Every row gives one point. The window is the flat piece filled in between its corners: a triangle in 3 columns, a solid with four corners in 4, and so on. A path goes straight from each point to the next, and from the last back to the first. After which points does the path pass through the window?
(in the rows, 128 means zero)

Window (4 x 4)
[[179 162 118 120]
 [ 83 142 123  96]
 [ 92 151 165  99]
 [ 62  47 143 130]]
Path:
(1): [171 176 143 158]
(2): [166 139 101  82]
(3): [110 105 144  66]
(4): [ 95 140 145 141]
(5): [111 164 160 137]
(6): [120 141 141  91]
(7): [113 150 128  74]
(8): [ 96 194 148 140]
Through the window after points: 1, 3, 5

Window (6 x 6)
[[109 123  92 102 121 124]
 [140  86 130 106 161 130]
 [131 139 119  96 182  98]
 [175 142 130 151  46 148]
 [152 109 163 175  22 110]
 [101 132 136 138 137 147]]
Path:
(1): [115 130  87 133 116 129]
(2): [118  92  98 164 146 120]
(3): [121 150 170  81 120 157]
(4): [158 144 180 139   7 131]
(5): [144  87 127 178  84 106]
(6): [143 109  90 121 144 104]
(7): [137 142 167  81 112 135]
(8): [127 110 139  81 115 123]
Through the window after points: 2, 4, 8

Window (8 x 8)
[[ 87  90 109 182 167 105 116 107]
 [159 114  69  70  43 126  31  93]
 [118  92 130 175 152  87 172 155]
 [115 138 132  96 151 107 128 114]
 [160 117 152 192 176  76 171  67]
 [119 127 109 114  97 188 106 131]
 [136 132  52 121 126 121 121 112]
 [ 84 151 124 211 146  90 142 141]]
Path:
(1): [ 83 106 103 132 105  64 169  80]
(2): [146 124  92 155 128 136  91 121]
(3): [121 121 137 174 172 117  83 136]
(4): [ 83 114  93 178 125  92 156 109]
(5): [ 96 115 128 172 120 108 147  87]
(6): [167 141  80 160 167 122 110 178]
(7): [135 116 121 163 169 105  96 152]
(8): [ 45  84  96 189 137 109 155  54]
(9): [112 119 121 177 140  94 162 106]
(10): [149 105 121 153 168 102 118 179]
(11): [142 136  91 113 156 125 112 142]
(12): [105 114  71 155  91 115 140  76]
(13): [100 120 137 142 133  91 144  98]
(14): [169 110 119 147 150 135  89 143]
(15): [128 112 113 186 187  95 110 135]
(16): [ 46 130 115 177  95 112 153 100]
Through the window after points: 3, 7, 9, 11, 15

Window (11 x 11)
[[152 166 138 225 158 130 161 151 162  89 156]
 [137  86  85 131 103  93  88 156 143 167  98]
 [182 169 109 200 121  99 128 120  75  83 158]
 [143 109  93  76 164 143 124  74 199 128 105]
 [133  91 134 166 201 132 134  63 167 143 123]
 [129 108  68  98 158 120 132 146 133 205 109]
 [214 143 176 172 116 141 113 171 122 139 208]
 [133  61  87  97 120 154 135 150 118 158  86]
 [ 86  80 121  78 169 126 150  62 196 122 169]
 [116 111 144  77 142 126 100 148 126 169  95]
 [112 118 107 120 106 168  94 122 134 198 116]]
Path:
(1): [160 130 102 138 136 145  94 117 117 110 145]
(2): [161 133 138 146 140  92 173 118 162 150 131]
(3): [132 150 123 134 140 116 183  62 142 162 106]
(4): [114  44 120  97 151 158  47 167 174 129 188]
(5): [153  90 120 145 142 160  66 174 145 125 162]
(6): [159 129 119 122 106  95 187 106 120 177  96]
(7): [153 131 122 124 122 112 137 119 121 138 114]
(8): [134  95  72 157 151 147 114 140 119 140 149]
Through the window after points: 1, 3, 5, 7
